Each wall is flat, endless, passes through zero and stands at right angles to its row. A trip goes straight from one point to another. Which walls does it cross, in order?
(in the rows, 128 means zero)

Walls:
(1): [130 146]
(2): [ 90 174]
(3): [173 131]
(4): [126 174]
(5): [183 117]
(6): [129 162]
(7): [156  98]
(8): [107 105]
(9): [125 118]
Trips:
[163 137] to [123  96] -> 4, 6, 1, 9, 8, 3
[114 104] to [156 116] -> 5, 3, 8

Walls:
(1): [107 104 138 175 118 137]
(2): [127 106 124 123 133 150]
(3): [126 110 125 201 142 137]
(4): [117 130 119 146  85 126]
(5): [114 126 136 140 157 132]
(6): [149 153 165 118 131 105]
(7): [164 127 160  98 109 110]
(8): [151 126 140 151 119 106]
Trips:
[158 133 154 137 186 140] to [109 129 100 103  98 130] -> 8, 3, 7, 6, 5, 4
[165 116 168  72 116 139] to [139 118 145  87  68 186] -> 4, 6
[103 145 179 118 117 130] to [145 119 140 118 150  86] -> 4, 8, 1
[ 70 113  74 169 165 138] to [156 134 134 160  79 145] -> 8, 5, 2, 7, 6
[132 118 125 139 123 125] to [134 115 121 130  95 170] -> 8

Walls:
(1): [120 116 147 140 127 107 131 140 135 179 140]
(2): [ 99 144 129 148  77 167 135 119  90 165  97]
(3): [185 100 164 109 123  85  85 114  94 132  70]
(4): [195 138 168 120 172 151 114 104  89 188 129]
(5): [ 79 147 107  97 113 139 114 133 148 132 130]
(6): [137 107 150 157 128 122 103 137 117 169 137]
(7): [116 124 150 188 159 146 158 136 173 109 121]
(8): [123 162  99 145 145 111 161 132 122  75 189]
(9): [ 84 146  81 111 145  76 122 146 122 111 184]
Trips:
[121 119 118 129 122 115 134 103 109 139 107] to [120 134  58 140 162  95 126 129 125 149 147] -> 9, 4, 5, 8, 3, 2, 6
[114 123 143 121 111 137 174 128 123 167 112] to [124 119 140 110 156 137 138 115  85 146 142] -> 7, 5, 3, 9

Walls:
(1): [126 115 113 120 144 171 123 140 169 139 137 103 109 139]
(2): [ 70 101  98 147 172 129 133 119 114  87 119  83 114 156]
(3): [113 125 104 154 108 177 144  66 158 158 170 159 122 135]
(4): [121 116  84 169 162 123 148 145  84 159 152 133 138 117]
(5): [111 105 144 114 131  85 118 132 131  55 119 122  95  92]
(6): [138 102 144 136 150 134 150  66  58 131 108 108  82 184]
(7): [111 156 139 105 111 100 111 135 129 154 110 116 140 138]
Trips:
[155 131 134  63 130 168 154  93 108 145 141 169  97  89] to [107 145 130 127 158 118  80 162 150  92 131  73 158 113] -> 5, 6, 3, 7, 2
[142 138 122  91 147 119  73 153 105 114 121 133 103 121] to [ 81 121 163 169 113 155  94 153  87  83 118 113 109 104] -> 2, 6, 7
[126 108 135  89 155 163 127 155 203 108 154 123 120 113] to [ 84 128 163 160  92 135 123 125 167 158 168 143  52 153] -> 2, 5, 6, 7
[125 130 135 116 139 132 115 140 114 131 108 180 178 143] to [188 116  88 146 157 124 118 135  93 127 146  77 120 113] -> 7, 6, 2, 1
[123 122 131 132  94 133  90 143 127 133 143 143  65  74] to [134 122 131 124 128  85 136 124 125 142 155 138 163 155] -> 1, 7, 4, 5, 3
[137 167 106 105 124 152 162 123 114 134 119 150 137 138] to [104 111 120 139 149  95  96 176 142 133 105 139 145 140] -> 6, 3, 2, 5

Walls:
(1): [164 105 120  76 124 155 158  99 119 132 161 103 187 139  94 107 145 126
 140 134 147 134  84 116]
(2): [109 120 112 100 136 158 120 154  72  94  98  89 106 168 117  91 116 122
 151 147  91 132 149 162]
(3): [118 136  59 102  81  90 121  91 133 149 174 150  75 144 122 125 108 108
 111 127 113 108 129 132]
(4): [109 150 116  78 106 110 114 111 174 163 123 154 127 153  66 116 100 153
 168 160 180 103 172 106]
(5): [138 151 112 169 174 101 127 115 104 144 183 150 139 132 121 146 146 107
  65 154 109 142 123  70]
Trips:
[111 142 134 120 103 100 145 142  91  98 167 113 159 140 151 102 104 153
 136 101 147  89 191 124] to [145 150 126 105 121  86 118 105 119 145 174 131 166 107  87 130 107 134
 156 169  82 124 105 128] -> 1, 5, 2
[108 159 131 150 154 118 141 129 151 156  89 159 138 127 142 169 115 164
 110 117 159 124  81 156] to [128 131 121 142 168 135 114 165 160 146 108 146  82  62 110 119 116 107
 154  96 125 105 103 151] -> 4
[ 79 164 118 117 140 112 147 138  58 169 110 159 127 123 103 144 163 134
 110 148 141 150 163 131] to [122 120 146 125 133 129 107 108 184  95  96 108 129 121 132 153  49 152
 158 139 129 145 132 180] -> 3, 5

Walls:
(1): [185  94  90 152 134 121 153 148 157 121 180 122 125 150 113 161 171  97
  91 120 120  83 148 120 119 132 102 122 136 123 138  63 178 154 148 117
 150 111 113 135 147 134 109 130 112 111 138 106]
(2): [130 145 134 125 150 120 129 107 174 133 131 116 156 101 155 131 126 159
 166  49 156 170 121 130 125 131 108  79 147 140  84 154 154 114 118 126
 141 118 163 204 120 122 156 140  93  73 124 130]
(3): [173 159 110 114 130 200 124  90 121  52 106 115  97 132 160  92  60 118
 111 151 131 119 151 125 162 113  99 150 103  90  99 153 138  99 122 135
 160 147 121 107 123 140  80 125 133 135  91 144]
(4): [132  85 141 130 112 144 105  69 151 136 101 151 133 180 142 158 100 140
 142 153 135 120  89 134 118 166 159 122 117 128 125 148 171 110  98 189
 146 133 136 121 145  80 134 106 139 139 123 154]
(5): [ 72 115 102 196 110 134  53 107 133 133 137  95 149 155  97 136 116 194
 112 139 194 124 105 106  83 120 121 134 163 125  81 155 129  94 137 169
 150 125 101 121 169 133 107  86  68 110 123 151]
(6): [139 142  98 140 103  96  83 142 119 161 109  98  88  90 155 140 146  98
 112 129 113 125 161 144 123  94 103  99 166  86 150  98 135 130 126 163
 178 165 150 136 121 166 130 139 130 113 148 148]
(7): [145 163 113 130 136 140 142 149 147 137 167  96 127 143 122 120  99 115
 122 179 100  96 130 153 138 122 157 140 134 155 143  97 115  99  99 145
  40 149 116 137  75 129 109  94 107 169  91  87]
Trips:
[132 167 111 135 140  91 153  78 109  88 152 146 155 101 160  66 135 156
 128 126  92 132 124 140  84  94 116 124 143 135 150  90  94 146 120 133
 116  73  95  98 109 128 112 108 152 137 102 112] to [136 169 111 156 164 144  97 101 107 158 112 105 111 111 155 145 131 108
 141 119 118 173 142  95  87 174 161 152 120 132 142 103 115  76 180 179
 127 136 158  99  99 132 123  97 161 124 138 102] -> 6, 5, 4
[164 152 169 136  89 106 143 106 136 101 125 186 123 129 137 181 149 166
 139 129 134 136 100 167 141 128 143 136 156  80 177 124 124  57 134 135
 116 145 163 153 125 121 123 119 139 135 116 110] to [112 140 138 116 112 161  75 139  83 196 117  90  84 113 114  89  92 136
 159 117 168 157 169 151 159 146  90 135 116 100  76 124 106 147 156  74
 146 127 115 133 139 126 144 106 123 140 165 188] -> 3, 7, 5, 4

Walls:
(1): [104 121 124 124 153 166 129 146 135  49 157 134 109 106 118 127 146 134
 111 146 106 126 117  90 146 110 155 123 135 118 159 136 132  94 157 165
 160 108 145 116 150 124 119 107 104  99 152 128]
(2): [101 147 122 119 172 119 141  98 120 119 156 100 153 137 128 132 137 178
 170  88 117 101 120 171 150 109 130 110 145 132 106 103 137 139  92 167
 113 108 141 115 108 128 106 164 108 128 146 181]
(3): [164 107 157 149 177 150  80 111 116  99 111 157 164 128 114 154 126 163
 100 177 143 126 121 143 158 131 105 119 145 132 129 161 149 146 132 165
 110 154 131 167  98 115 158 135 111 102  99 148]
(4): [143 128 110 150 152 179 110  73 106 108 107 123 150 111 135 162 107 116
 148 118 142 153 124 170 107 155 137 119 131 115 146 101 113 151  83 108
 108 117 139 106 111  92 108 118 143 110 144 147]
(5): [109 128  67 139 165  99 163  88 143  81 161 113 118 151 167 125 111 103
 135 111 119 133 141 128 132 159  69 130 139  92 112  86 135 151 112 128
 134  65 118 160 191 115 109 181 174 111 131 105]
(6): [162 125 174  91  91 119 153 130 103 156 166 109  69  97 128 116 129 103
  86  89 125  99 118 172 138 180 153 126 167 145 119 138 116 148 138 133
 187  93 123  87 164 128 122 117 128 120 104  53]
(7): [140 134 100  95 142 106  96 139 136 173 167  93 108 125  97 130 137 140
 111  68 115 143 110 166 144 152 195  98 124 156 109 185 132 119 145 157
 137  87 114 154 126 126 125 178 109 132 132  72]
(8): [137 120 173  89 125 134 171 141 125 125 165 125 130 194 154 123 161  86
 100 130 169 126 126 159 149 144  89 167 158  95 132 133 128 120 114 149
 160 143 105 181 171 200 178 124 140 142 103 130]
Trips:
[ 99 105  99  73 156  72 162 172 127 162 155 132 113 118 137 137 132  66
 125 152 119  97 119 111 200 161 107 115 166 140 137 133 110 144 148 132
 144 107 125 113 105 102 128 141 131  95 101 127] to [137 138 196 120 156 154 134 160 152 155 106 131 111 174 116 137 137 119
 151 134 167 150 118 110 101 114 159 120 137 125 162 153  98 146 103 134
 128 103 122 185  96 127 156 166 143 107  73 137] -> 3, 1, 5, 6
[142 160 145 130 120 124 120 141 136 166 149 157 119 146  95 114 137 119
 148 114 135 132 150 123  96 116  82 117 139 125 122 125 176 145 161 147
 147 144 102 139 149 157 165 156 111  89 161 108] to [130 100 151 105 113 166 107 133 155 130 157 106 129 198 119 112 115  94
 150 107 158 132 135  84 140 152 121 141 164 108 163 103 184 130 132 114
 115 166 111  89 135 133 139 134 144 118 116 149] -> 3, 7, 6
